Rows are points. The ring and each string are closed loops that go straight from each point to the next, and from the last back to the first. Before rounding, they use only three directions, however many columns there are. Count how often each string passes through the ring. Passing back the other way cancels.
(in the rows, 128 means zero)

Ring (10 x 4):
[[197 125 146  92]
 [212 137 170 105]
 [208 146 180 124]
 [189 153 174 138]
 [147 153 144 148]
 [121 144 120 148]
 [112 129 107 144]
 [120 117 106 134]
 [141 111 111 116]
 [175 117 128  95]]
String (17 x 4):
[[177 125 153 129]
 [171 127 130 101]
 [170 123 114  79]
 [175 115 107  64]
 [187 111 118  66]
 [182 127 112  58]
 [168 134 132 107]
 [180 133 145 110]
 [196 142 145  86]
 [233 149 177  85]
 [233 143 200 121]
 [221 137 199 137]
 [177 132 157 133]
 [185 140 151 111]
 [206 145 155  88]
 [230 135 168  78]
 [211 121 169 109]]
Times through: 2

Ring (8 x 9):
[[211 165  88 106 119 109 139 191 139]
 [195 181  97  99 124  96 160 178 143]
 [144 171 130 103 152  93 175 124 121]
 [111 140 155 118 174 105 167  80  93]
 [104 104 168 135 182 124 145  58  71]
 [130  87 156 144 171 140 120  77  69]
 [160  94 134 140 155 141 111 112  82]
 [204 135  96 121 128 126 119 175 119]]
String (13 x 9):
[[218 146 116 118 115 111 136 149 129]
 [245 190  90  97  95  90 156 194 163]
 [189 203  84  87 126  87 172 198 154]
 [146 170 101 101 155 104 160 165 121]
 [144 149 117 112 157 112 151 140 109]
 [101 158 119 106 181 108 166 133 101]
 [ 70 114 183 130 199 114 165  34  66]
 [119  83 201 149 173 125 141  11  63]
 [147 101 165 140 158 126 133  67  82]
 [143 129 119 122 161 125 135 135  97]
 [158  98 108 136 159 149 102 149  84]
 [214 102 112 138 125 142  98 150 103]
 [223 130 111 126 115 123 119 155 122]]
Times through: 1
String (15 x 9):
[[153 200 100  87 145  84 184 170 141]
 [147 164 100 104 155 109 155 166 119]
 [166 155 119 111 143 106 153 140 119]
 [209 173 118 105 115  93 161 148 142]
 [235 192  79  94 102  93 154 208 161]
 [200 176  68  98 126 110 141 219 142]
 [206 171  61 101 125 116 132 229 141]
 [249 163  65 107 100 117 120 227 149]
 [245 146 105 119 100 114 126 168 137]
 [187 141 122 119 133 114 139 137 117]
 [170 163  88 104 143 112 144 186 125]
 [171 176  82  98 141 106 152 195 133]
 [161 148 118 114 147 112 148 140 113]
 [183 162 136 111 130  94 164 118 127]
 [177 187 132  98 130  79 185 126 140]]
Times through: 1

Ring (10 x 14):
[[211 137 162 159  84 148 163 109 131 129  86 140 119 137]
 [192 176 152 178  98 140 138 103 127 126  83 139 103 142]
 [135 201 134 168 126 120  99 107 114 132  93 126 102 139]
 [ 80 188 117 137 145 104  82 121 101 141 110 117 121 133]
 [ 49 157 106 110 150  99  89 134  94 146 122 121 142 131]
 [ 42  96 101  79 140 105 126 148  91 149 133 137 172 132]
 [ 72  58 113  67 120 117 159 152  97 149 132 143 185 130]
 [123  46 135  72 100 130 178 147 109 148 125 140 183 125]
 [172  62 154  93  85 140 183 136 120 144 112 136 168 124]
 [207 103 164 133  79 148 176 119 129 135  95 138 139 130]]
String (18 x 14):
[[238  85 167 150  61 165 213 115 136 124  85 165 136 144]
 [190  99 149 143  82 151 189 119 125 127  93 162 138 145]
 [162 116 146 128  99 135 155 123 119 137 102 137 140 133]
 [184 129 165 123  97 132 136 120 125 145 103 109 136 117]
 [240 154 173 176  77 153 161 101 138 126  78 137 106 137]
 [231 187 165 200  85 151 148  93 136 120  71 143  88 146]
 [186 195 157 174 107 132 113 102 126 132  85 118  98 133]
 [142 163 149 127 119 117 102 120 116 147 107 101 128 118]
 [134 166 128 160 117 128 130 113 113 128  95 147 116 147]
 [133 221 119 203 126 128 111  98 113 117  81 157  84 161]
 [135 249 123 214 132 124  90  92 115 118  77 145  72 158]
 [147 227 144 175 129 116  77 102 118 135  90 107  91 131]
 [144 168 152 126 120 115  96 119 116 148 107  95 126 115]
 [152 153 140 148 110 130 132 116 117 134  97 134 123 137]
 [156 140 138 148 104 135 148 117 118 131  96 146 126 142]
 [162 135 149 133 103 131 139 120 120 139 101 127 133 129]
 [199 129 169 130  90 137 145 117 128 142  98 114 132 120]
 [246 101 177 147  64 160 193 112 138 130  86 143 132 133]]
Times through: 0

Ring (9 x 14):
[[180  88 142 117 112 119 170 133 138  71 113  57 105  76]
 [153 110 146 122 102 118 130 138 169  81 143  96 119  73]
 [119 134 138 126 109 120 102 141 176 101 162 132 133  94]
 [ 93 152 131 124 113 124  86 141 159 129 180 157 132 132]
 [ 79 161 122 114 118 132  89 137 114 162 191 166 116 187]
 [ 92 146 110 114 143 134 126 133  83 156 156 137 113 198]
 [110 129 105 120 161 131 155 132  82 133 121 109 119 177]
 [141 104 108 125 169 126 186 132  93  97  85  71 124 135]
 [173  87 126 121 143 122 191 132 114  74  87  49 112  95]]
String (16 x 14):
[[ 67 177 131  93  81 141  66 132  75 212 244 191  79 249]
 [116 134 127 110 115 130 124 133 103 139 165 124 102 166]
 [102 133 105 132 168 126 141 137 120 114 115 119 143 143]
 [100 129  91 134 195 128 164 136  97 115  90 106 148 159]
 [128 109  92 127 196 130 199 130  66 109  70  72 128 165]
 [153 105 126 107 126 130 172 128  78 117 125  75  89 154]
 [141 113 127 117 129 125 152 133 115 106 129  92 111 128]
 [157  95 119 132 160 119 181 136 136  66  79  62 135  82]
 [202  71 143 120 119 117 194 132 140  48  87  30 106  52]
 [214  73 166 107  71 117 170 132 152  57 130  39  82  47]
 [173 101 158 110  76 120 135 135 156  85 156  83  94  77]
 [132 122 132 118 117 125 133 135 130 111 146 108 114 124]
 [123 127 128 126 129 122 126 139 151 101 139 116 132 108]
 [118 131 128 123 125 124 121 138 141 113 149 122 125 123]
 [ 91 148 120 132 139 123 101 142 159 118 154 149 147 126]
 [ 50 181 118 122 122 131  58 141 138 171 208 200 135 188]]
Times through: 3
String (25 x 14):
[[ 83 148 100 122 165 133 133 134  83 152 139 138 127 198]
 [ 85 144  92 117 176 137 151 131  52 161 128 127 118 223]
 [120 126 114 108 138 134 154 129  65 145 140 106  96 193]
 [128 122 123 119 133 126 143 134 115 114 134 104 116 137]
 [130 112 106 131 175 124 173 135 111  94  87  84 137 126]
 [148  94  99 136 196 122 206 134 104  72  50  53 142 109]
 [174  83 117 120 159 124 209 129  90  77  71  38 109 113]
 [166  98 134 109 116 126 172 130  98 102 124  67  90 127]
 [147 107 125 123 137 123 160 135 126  91 113  83 120 109]
 [160  96 124 130 149 118 175 136 142  66  88  65 132  77]
 [162  95 128 130 143 117 170 137 151  63  92  66 132  69]
 [199  77 152 119 101 115 173 135 162  49 108  44 106  40]
 [192  90 166 105  64 119 146 133 152  78 155  66  82  67]
 [157 110 149 113  90 122 132 135 147  97 156  95 101  96]
 [134 119 131 126 127 120 133 138 155  92 132 105 130  96]
 [124 124 128 139 139 116 122 143 189  75 123 115 156  66]
 [113 131 123 139 145 117 118 143 181  85 127 124 157  82]
 [124 126 128 120 125 125 130 136 132 113 145 114 120 127]
 [106 147 141 111  88 127  87 137 141 141 198 151 107 147]
 [ 57 180 130 124 105 127  45 144 169 157 217 203 140 158]
 [ 65 166 114 132 142 126  80 143 155 139 171 176 153 150]
 [103 139 118 126 142 125 120 138 134 120 143 131 135 138]
 [108 140 128 111 113 130 115 134 109 143 172 134 105 167]
 [ 75 167 122  99 102 140  88 132  71 197 215 173  87 239]
 [ 71 164 110 106 130 139 104 132  63 190 189 164 100 240]]
Times through: 1

Ring (7 x 14):
[[151 134 124 143 153 122 135 170 103 107 110 122 115  83]
 [150 177  73 101 145 157  82 131  94 103 146  75 133 141]
 [135 191  71  75 122 158  67  96 104 130 167  64 145 184]
 [114 181  98  73  92 129  95  69 130 169 175  89 144 195]
 [107 144 150 102  89  94 139  91 144 189 149 131 133 161]
 [125  96 203 152 123  75 174 163 133 175  94 168 116  94]
 [141 102 178 161 145  92 166 184 117 139  88 156 111  71]]
String (26 x 14):
[[122 158 129  90 109 124  98 104 122 170 148 100 143 177]
 [114 179 110  66  94 134  79  72 126 180 171  83 152 212]
 [105 217  54  40  74 148  67  23 133 170 213  59 155 238]
 [114 211  47  58  87 146  83  41 128 146 204  67 144 204]
 [125 182  81  87 108 135 102  85 122 139 170  89 135 165]
 [130 223  28  49 110 176  45  59 105 124 199  39 152 214]
 [146 202  56  66 136 179  38 104  89 117 168  43 152 196]
 [150 170  97  94 147 160  65 139  91 122 137  71 143 161]
 [139 157 111 109 133 134 104 132 108 131 136  99 132 139]
 [140 177  72 104 131 143 104 115 108 109 155  88 127 134]
 [140 182  58 106 130 144 111 110 109  98 161  87 123 126]
 [135 148 123 116 129 123 118 133 114 137 132 111 128 130]
 [153 137 134 127 157 135 103 173  95 122 107 105 129 116]
 [166 157  88 129 171 155  95 175  82  80 117  87 123  98]
 [159 185  41 115 156 162  99 137  90  64 150  75 119 104]
 [141 176  69 108 132 142 109 117 107 103 154  90 124 126]
 [142 183  62 102 132 148 100 113 105 101 159  82 127 134]
 [152 199  39  87 145 174  65 115  89  87 164  55 136 152]
 [147 210  30  73 135 179  54  97  92  95 177  45 142 174]
 [131 193  59  84 114 147  93  85 114 121 175  77 134 163]
 [133 209  50  57 117 171  46  77 103 130 184  46 153 208]
 [128 196  78  59 112 160  51  81 108 151 175  57 155 214]
 [129 162 119  92 118 132  92 111 115 157 146  94 142 171]
 [124 167 102  97 109 124 114  97 124 147 157 102 132 155]
 [113 188  79  77  90 129 105  61 132 155 184  90 138 182]
 [121 171  97  95 103 122 118  88 128 148 164 102 131 157]]
Times through: 0

Ring (6 x 14):
[[130 141  94  90 129 117 139  76  95 103  67 183  68  99]
 [136 171  73  86 179 114 168 103 127  68  99 127 125 116]
 [137 131  78 136 206 107 202 137 150 100 144  84 147 158]
 [148 102  76 161 194  65 184 152 147 134 185  89 153 184]
 [151  86  83 158 152  46 146 134 121 159 176 136 121 174]
 [130 101 106 122 118 109 140  83  92 141  82 188  53 117]]
String (26 x 14):
[[150 180  55  86 188  70 154 122 136  67 145 113 163 137]
 [137 142  80 110 172 102 168 111 126  97 116 128 119 132]
 [120 128 101 117 172 155 196  96 123  99  70 131  83 116]
 [122 149  96  93 158 152 176  82 112  84  54 152  77  98]
 [130 118  96 123 157 121 172 101 116 116  96 143  88 128]
 [131 117  95 124 156 115 169 103 116 119 100 145  89 130]
 [122 112 108 120 142 142 171  85 105 121  65 163  59 112]
 [137 128  87 113 150  99 153 101 112 113 107 152  97 128]
 [143 159  76  78 132  81 119  86  98  93  98 180  98 107]
 [141 146  79  96 145  86 137  97 108 101 109 161 104 121]
 [127 118 100 119 151 128 169  94 111 116  84 152  77 120]
 [142 167  73  78 148  87 132  92 108  82 101 162 111 111]
 [148 209  55  43 153  75 116  87 109  47 100 164 133  96]
 [141 224  55  36 174 105 142  87 120  25  83 143 139  89]
 [124 157  86 101 193 150 201 104 135  71  80 111 113 116]
 [137 188  62  89 222 121 201 125 154  45 120  78 166 131]
 [149 163  59 103 192  70 163 130 140  81 155 105 163 148]
 [145 136  74 118 170  76 157 121 127 107 142 127 132 146]
 [133 108  91 144 179 110 189 124 133 124 128 113 113 152]
 [131  90  94 174 209 119 225 147 154 132 150  73 132 176]
 [146 105  72 173 229  79 218 170 170 123 199  48 179 198]
 [157 139  55 134 206  43 171 156 153 104 201  80 187 181]
 [142 121  79 135 181  85 174 129 135 116 148 112 133 156]
 [130 100  97 151 179 120 197 122 133 129 121 112 105 152]
 [123  99  97 169 226 150 249 144 163 115 130  57 131 168]
 [135 154  70 124 230 120 220 141 163  72 140  61 166 155]]
Times through: 2

Ring (6 x 14):
[[103 147 134 140 113 132 154 138 101 146 140 136 157 134]
 [ 95 166 133 136 126 128 135 136 117 142 126 118 154 143]
 [111 164 124 128 129 121 107 125 143 126 120 112 130 139]
 [115 175 123 124 119 114 108 120 155 127 124 110 118 139]
 [131 145 123 130 101 119 130 121 135 130 144 136 118 123]
 [137 111 125 138  99 130 146 127 107 132 154 157 132 113]]
String (25 x 14):
[[ 66 198 144 141 113 127 174 147 100 169 134 113 176 154]
 [ 76 195 139 137 117 123 156 140 114 158 130 110 163 152]
 [125 123 127 137 118 132 131 130 112 129 137 141 140 124]
 [120 118 128 140 127 137 130 134 104 128 133 141 149 127]
 [ 60 218 140 134 134 122 141 142 125 157 112  89 168 166]
 [120 128 126 135 132 132 116 130 119 123 126 131 142 130]
 [142 102 121 136 120 133 116 124 118 116 138 148 129 116]
 [109 161 127 131 122 123 122 128 132 133 127 119 136 137]
 [ 88 207 129 125 132 113 109 127 156 136 111  89 135 156]
 [103 190 123 123 132 113  96 122 162 126 112  95 123 148]
 [147 109 117 130 122 127 100 119 135 109 133 141 115 117]
 [ 93 227 124 117 122 101  99 119 181 134 112  81 114 156]
 [ 79 249 129 117 114  98 115 122 179 147 115  75 120 163]
 [110 172 127 129 112 117 126 125 140 136 132 117 129 137]
 [149 109 118 132 111 126 113 119 130 115 142 147 115 113]
 [122 174 122 124  99 110 123 117 154 133 139 120 110 131]
 [108 191 127 126  96 109 137 122 149 144 140 115 120 138]
 [109 172 128 130 104 117 139 126 134 142 139 123 131 135]
 [105 181 131 131  94 114 151 127 131 150 145 124 132 136]
 [144 107 124 138  89 128 151 125 107 133 161 163 126 109]
 [158  74 120 140 103 136 135 124 101 118 156 172 126 101]
 [132 120 124 136 112 129 129 126 117 126 141 145 132 120]
 [112 152 129 135 111 125 139 130 120 139 138 131 140 132]
 [151  80 121 140 112 138 129 126 102 118 149 165 132 107]
 [108 132 135 144 109 135 162 139  90 147 146 146 160 128]]
Times through: 1

Ring (10 x 14):
[[189 117  76  95 147 131 167 105 157 156 149 125 103  81]
 [172 125  80  82 153 133 167  99 160 163 131 115 130  52]
 [152 126  93  72 151 146 170 110 154 160 116  97 153  57]
 [127 123 106  68 138 157 176 132 135 144 105  78 176  86]
 [108 117 104  79 117 151 186 151 109 116 102  73 188 125]
 [102 109  92  99  94 136 196 163  84  89 111  80 183 164]
 [114 102  87 111  86 131 197 169  79  80 125  89 163 191]
 [144  97  93 113  97 141 188 167  97  94 144  98 127 201]
 [175 100  95 107 119 148 176 150 127 121 157 109  98 174]
 [187 105  89 103 131 144 171 133 142 137 158 117  91 143]]
String (32 x 14):
[[159 134  60  82 153 110 172  78 155 163 117 122 155   7]
 [150 127  62  91 138 111 179  96 138 144 120 118 155  46]
 [143 121  60 101 122 107 185 110 121 125 124 117 155  80]
 [147 117 102  79 136 154 174 133 138 142 122  90 147 106]
 [140 123 129  53 155 184 165 137 156 163 107  68 163  88]
 [116 129 138  40 156 191 167 139 153 165  87  52 195  71]
 [104 125 105  67 129 152 183 137 120 132  91  70 202  86]
 [ 98 121  89  84 112 133 192 141 101 111  96  79 202 105]
 [ 87 116 105  80 105 150 193 162  92 102  93  64 208 138]
 [ 90 110 121  79 102 167 191 179  91  98  98  54 198 172]
 [127 108 115  84 116 165 182 164 114 117 119  74 158 161]
 [130 110  91  98 110 138 187 149 107 109 124  92 156 147]
 [134 108 101  93 114 151 183 155 112 114 126  87 150 155]
 [125 101 127  86 109 177 183 182 107 107 124  66 152 198]
 [135 105 116  88 115 166 181 167 115 115 127  78 146 174]
 [142 110  93  95 117 142 182 145 117 119 129  95 144 141]
 [120 107  68 117  89 110 199 150  82  84 127 104 163 160]
 [ 88 102  48 138  55  84 217 164  39  42 120 105 189 194]
 [ 88 100  93 112  71 133 206 187  58  61 114  75 187 215]
 [104 102 125  86  99 172 190 188  91  94 113  59 175 202]
 [ 80 105 111  92  85 153 200 187  71  77 100  58 203 195]
 [ 85 110 117  81  99 162 194 179  86  94  96  55 203 171]
 [118 111 135  67 126 186 177 170 123 128 108  57 171 155]
 [129 114 108  80 125 158 180 148 123 127 115  80 162 128]
 [139 114 102  84 127 152 178 142 127 130 122  88 152 124]
 [138 117 124  65 142 178 171 146 142 147 113  71 158 115]
 [136 126 129  49 158 184 165 132 159 168 102  67 170  74]
 [143 132 108  54 163 162 165 109 164 174 102  83 170  36]
 [156 127 120  52 167 177 160 119 172 178 112  80 151  58]
 [158 121 116  64 155 172 164 127 161 165 121  84 141  86]
 [151 115  96  86 132 148 175 133 135 137 128  96 141 113]
 [150 124  58  99 130 106 182 101 130 135 125 121 151  62]]
Times through: 1

Ring (10 x 14):
[[117 116 146 110 128  89 151 108  84 139 140 168 188  73]
 [114 120 165 122 109  99 145 112  88 134 117 152 185  62]
 [120 125 175 136  98 123 131 114 109 136 101 130 159  73]
 [125 136 166 141  91 144 112 121 127 132  91 119 131  98]
 [125 150 139 133  92 149  96 131 132 122  93 127 117 125]
 [126 156 113 122 101 147  88 135 132 118 105 141 109 148]
 [137 146 101 118 125 149  95 126 142 134 130 145  97 164]
 [145 130 109 119 143 150 108 113 149 153 147 142  94 161]
 [144 114 123 118 153 134 130 102 136 164 159 147 117 136]
 [131 112 133 112 146 108 145 103 108 154 156 161 156 103]]
String (30 x 14):
[[130 139 105 111 128 129 109 122 123 133 137 158 124 143]
 [133 130 126 120 127 133 117 116 127 142 133 145 125 129]
 [152 115 130 130 150 157 119 102 159 171 151 127  89 151]
 [159 106 126 127 167 157 126  94 163 184 169 130  85 157]
 [158 100 128 123 173 146 136  90 155 187 176 137  98 147]
 [149 104 143 128 155 142 136  95 146 177 158 132 111 128]
 [136 118 141 124 134 131 130 107 127 154 139 141 131 115]
 [123 128 127 111 126 108 131 116 102 135 137 163 158 105]
 [127 122 138 118 128 117 132 111 111 143 135 152 150 104]
 [132 109 155 123 136 116 146 101 113 158 142 145 154  90]
 [115 107 157 110 132  78 165 102  74 144 145 171 205  54]
 [ 97 120 148  97 115  50 166 114  41 117 134 194 242  34]
 [102 130 141 104 108  74 146 120  62 115 123 180 211  60]
 [123 129 142 120 115 117 127 117 108 134 122 150 153  99]
 [130 122 158 131 117 131 129 110 122 147 120 133 140  98]
 [129 115 184 143 108 134 135 106 123 152 108 119 145  77]
 [123 119 196 148  93 133 133 110 118 144  92 113 153  64]
 [118 130 189 145  83 132 125 118 113 131  82 117 155  67]
 [130 126 202 161  83 161 116 113 143 146  76  91 120  82]
 [135 129 181 154  94 164 110 115 148 147  88  98 109 103]
 [135 138 181 159  83 176  97 121 157 141  75  89  95 113]
 [122 156 149 141  75 156  88 136 134 114  74 117 113 121]
 [114 161 122 121  85 133  92 140 113 103  90 146 134 124]
 [121 144 124 118 107 125 109 127 113 121 114 151 139 120]
 [135 137 136 132 112 152 104 120 142 140 114 127 106 135]
 [135 153 115 128 106 161  85 131 149 128 108 129  89 160]
 [129 166  87 115 106 153  75 141 139 112 112 148  92 176]
 [141 141 116 128 123 161  95 122 153 142 124 130  86 161]
 [139 128 136 130 125 148 113 113 142 150 127 130 108 134]
 [126 136 123 117 119 125 115 121 117 132 127 152 136 123]]
Times through: 2
String (27 x 14):
[[142 124 102 109 154 131 121 109 134 155 163 158 114 152]
 [155 123 103 121 158 160 108 107 164 167 161 137  75 178]
 [153 126 117 129 144 167 104 110 166 163 144 126  74 169]
 [133 132 129 123 123 138 114 117 131 142 128 140 120 130]
 [127 143 111 113 119 128 107 125 120 127 127 155 128 136]
 [128 162  74 104 120 138  84 138 129 114 129 164 104 177]
 [143 153  84 117 129 163  80 130 157 134 133 142  72 192]
 [146 133 120 129 132 163 101 115 158 153 133 127  83 161]
 [136 133 123 123 127 142 111 117 136 144 132 140 112 139]
 [133 138 103 111 133 132 109 121 127 137 141 157 118 148]
 [136 131 101 109 143 129 115 116 128 144 152 160 119 149]
 [128 131 116 110 131 117 123 117 113 137 141 161 141 124]
 [128 129 131 118 125 123 124 115 117 139 132 150 140 115]
 [122 122 121 103 138  95 141 111  92 138 152 175 171 101]
 [112 114 126  93 141  64 162 108  63 134 160 195 212  70]
 [115 110 149 107 133  78 162 104  74 142 147 175 203  61]
 [126 111 161 124 127 111 146 104 105 151 133 146 164  79]
 [127 124 147 124 120 122 130 112 115 142 126 144 147 100]
 [104 130 142 106 109  78 145 120  67 117 123 177 206  63]
 [ 94 119 163 103 105  51 168 114  39 115 123 187 248  20]
 [ 92 123 153  98 107  48 165 117  36 111 125 194 249  27]
 [117 130 136 113 116 102 132 118  93 128 126 163 171  91]
 [103 124 135  97 120  63 155 116  55 120 138 191 221  58]
 [112 112 137  99 137  69 162 106  66 137 153 186 210  64]
 [136 101 147 118 152 112 153  95 114 167 160 152 154  96]
 [137 118 142 126 134 134 128 106 131 156 138 138 126 117]
 [131 125 121 113 136 120 126 113 117 144 145 157 138 123]]
Times through: 4

Ring (9 x 14):
[[123 115 135 111 132 136 145 139 124 145 122 143 135  77]
 [141 120 126 111 132 133 137 131 134 118 114 128 120 114]
 [156 128 120 111 129 126 121 117 143  89 113 116 109 154]
 [170 137 117 107 118 110  98  99 148  65 121 113 105 189]
 [170 142 120 104 108  99  84  91 146  63 132 120 110 194]
 [151 141 129 109 108 107  87  94 138  81 143 132 122 165]
 [119 133 142 119 118 131 107 109 127 114 150 144 135 111]
 [100 124 149 124 127 147 128 126 120 143 147 152 143  68]
 [102 117 146 119 131 146 143 138 117 157 138 153 145  53]]
String (30 x 14):
[[155 123 118 114 139 139 135 125 144  91 102 109 103 149]
 [172 129 112 104 126 115 118 114 148  77 105 110 102 176]
 [175 132 112 104 122 110 109 108 149  70 110 110 102 186]
 [175 136 112 110 126 120 105 102 153  56 110 102  94 200]
 [157 135 122 115 126 127 108 105 145  73 121 113 105 172]
 [142 132 128 119 128 135 113 110 140  88 127 121 113 147]
 [168 141 119 110 117 112  91  93 149  58 126 112 104 196]
 [196 150 109  96  98  76  63  75 155  32 129 111 100 244]
 [183 146 116  96  98  80  71  83 148  53 134 122 111 214]
 [154 136 126 107 112 108  97 101 139  86 134 130 120 160]
 [136 133 133 117 123 130 109 109 135  97 136 130 121 136]
 [132 136 136 121 122 133 103 104 135  92 142 130 122 139]
 [130 140 138 119 115 126  94  98 134  91 150 136 126 141]
 [126 132 138 119 122 133 111 111 131 107 141 137 128 121]
 [135 131 134 111 116 119 109 112 131 110 139 140 130 124]
 [119 131 143 115 115 124 108 112 124 123 151 150 140 102]
 [ 94 127 154 125 122 145 120 121 117 145 158 158 149  64]
 [111 125 144 117 121 133 122 122 121 138 146 152 143  81]
 [109 123 145 116 123 135 127 127 120 144 144 153 144  73]
 [ 86 116 154 122 129 151 144 140 111 173 148 164 155  28]
 [ 76 111 157 127 137 164 158 150 108 186 144 165 157   7]
 [100 117 146 125 137 157 145 138 120 151 135 147 139  57]
 [123 125 136 118 130 140 128 124 129 122 131 136 128 102]
 [108 115 141 120 136 151 148 140 122 150 128 144 137  62]
 [112 109 139 113 136 143 158 150 119 165 121 149 141  49]
 [128 111 132 105 131 129 152 145 123 154 116 145 137  71]
 [139 116 127 104 127 122 140 136 129 135 115 138 130  97]
 [140 124 129 109 124 123 126 123 132 116 123 134 125 118]
 [130 124 132 119 133 142 131 125 133 114 124 129 121 112]
 [140 120 125 119 143 149 144 132 138 108 107 116 110 122]]
Times through: 1
String (28 x 14):
[[159 129 118 114 134 133 122 115 146  78 109 108 101 166]
 [177 134 111 107 125 116 107 104 152  59 108 103  96 197]
 [184 137 111  98 112  94  94  98 150  61 116 113 104 202]
 [157 134 123 107 118 113 105 106 141  84 126 124 115 163]
 [147 134 127 115 123 127 108 107 140  86 128 122 114 154]
 [142 130 129 111 120 121 112 112 135 101 131 131 122 136]
 [169 139 120 100 105  92  87  95 142  75 132 127 117 182]
 [186 150 116  95  92  72  61  75 149  47 140 124 112 224]
 [164 147 125 105 101  94  71  82 143  61 145 128 117 195]
 [164 147 126 100  93  83  68  82 140  70 150 137 124 188]
 [143 135 132 108 111 111  98 104 134  98 141 138 128 142]
 [133 131 135 114 120 126 111 112 132 108 138 137 128 124]
 [118 130 141 122 126 140 117 115 129 115 142 139 130 107]
 [131 129 135 112 119 123 114 115 130 115 138 141 131 116]
 [122 127 138 119 127 138 122 120 129 119 137 138 130 105]
 [ 95 123 150 128 133 157 134 129 119 145 146 149 141  62]
 [ 69 115 161 133 138 172 151 144 108 179 152 164 156  11]
 [ 78 114 156 130 139 168 154 145 111 174 144 159 151  20]
 [100 119 146 127 138 160 144 136 121 146 135 144 137  62]
 [131 125 134 112 124 128 123 121 130 120 131 138 129 110]
 [125 117 136 107 124 125 138 135 122 147 128 149 140  78]
 [122 109 135 103 127 125 153 148 119 166 120 153 145  55]
 [119 110 135 112 137 142 157 148 123 155 116 143 135  63]
 [122 122 135 121 136 148 137 129 130 123 125 132 125  98]
 [139 124 129 110 125 125 125 123 133 115 124 133 125 119]
 [153 122 122 103 125 117 129 126 136 112 114 129 120 129]
 [157 121 117 108 135 130 137 128 142 100 102 114 108 142]
 [154 125 118 116 140 141 133 123 145  87 104 108 102 152]]
Times through: 1
